Each row is a point. To make a cloud, some directions were put in groups of two or more. Within a group, all points are equally far from the middle, so they leave a hole (a ring in 2 directions, a hollow ball in 3). The other directions are filled evenly. Then the cloud was stretched, turned, moved and blurred a little. Count the holes, and give their numbers of directions, smallest first.

Cloud:
[[-43,39],
[-7,-45],
[41,-7],
[3,55],
[-55,-14],
[39,25],
[-4,-45],
[-57,13],
[-15,-45],
[-53,-19],
[26,-31],
[-55,-12],
[38,27]]
Holes: 1 (2)

Cloud:
[[53,-52,3],
[36,22,-12],
[14,45,-42],
[15,38,2],
[53,4,17],
[-44,-29,4],
[-3,63,-42],
[-16,5,64],
[31,-4,-37],
[-73,9,16],
[14,46,-20],
[11,47,-19],
[52,3,-2],
[17,43,-27],
[28,14,-42],
[-52,47,17],
[-27,0,64],
[17,-32,-23],
[-1,3,70],
[35,21,-20],
[-90,57,-6]]
Holes: 1 (2)

Cloud:
[[50,17,-35,16],
[-1,5,-13,68],
[1,-24,35,-41],
[37,15,-13,52],
[0,-7,44,-37],
[16,22,26,-57],
[73,-2,38,8],
[-6,-36,-58,35],
[14,-13,21,-54],
[34,-42,61,-5],
[48,4,48,-45],
[76,-1,51,-2],
[0,23,66,13],
[7,47,-1,42],
[57,-12,82,-16],
[-35,-50,7,-43],
[25,22,-17,57],
[42,44,-14,49],
[-3,15,60,-6],
[12,28,60,-18],
[42,-31,39,-11],
[-3,-10,-5,78],
[21,16,-34,47],
[49,13,-24,26],
[2,41,-13,44],
[35,-10,-11,-53],
[26,20,-46,36]]
Holes: 1 (2)

Cloud:
[[5,-13,78,-7,37,20],
[26,2,-48,-11,-3,-40],
[-35,-46,-60,-17,-15,-37],
[9,19,46,7,-71,11],
[1,-5,-11,61,3,-52],
[-4,20,33,2,-28,4],
[16,14,25,-14,87,38],
[26,67,-18,18,-63,-14],
[-28,-24,41,-35,-36,40],
[18,0,-51,-14,74,47],
[-71,-28,38,9,-30,-28],
[-49,-19,21,58,-22,0],
[57,-15,-1,16,14,-33],
[19,47,-57,-16,17,77],
[43,-19,-35,-69,33,86],
[-61,56,18,28,31,54],
[-35,0,-53,-6,32,-24],
[9,-10,8,50,43,-7],
[37,13,2,4,-16,-68],
[-9,-18,-36,-77,49,17],
[-85,13,26,-25,15,11],
[27,10,-11,13,-84,31],
[-55,15,26,38,7,15],
[-17,52,-34,-14,-65,20],
[33,-4,-25,41,-5,-36],
[22,34,-23,2,-36,-23],
[13,-5,-3,46,-20,-46],
[-76,-5,28,-1,-24,-26],
[-10,-20,-46,-31,89,64],
[-53,-26,41,-6,55,54],
[-39,5,1,-9,-22,4],
[-34,24,26,43,21,26],
[-90,-12,-44,28,-30,-32],
[23,-32,-35,-12,-18,17],
[-59,3,-1,-16,-17,30],
[31,-11,21,-60,-10,1],
[-30,-5,-31,25,-17,-30],
[-35,44,10,29,28,32],
[37,-30,-15,42,61,7],
[-64,-4,-56,25,2,-47],
[-8,19,57,-14,74,31],
[36,2,42,-31,18,67],
[44,-9,20,-24,-2,65],
[43,0,21,-7,39,-30],
[-36,62,-24,9,1,75],
[63,-3,-56,-22,-31,-2],
[-18,31,-40,19,-38,4],
[-9,-48,-23,-61,21,-17],
[35,17,-26,42,45,-35]]
Holes: 0
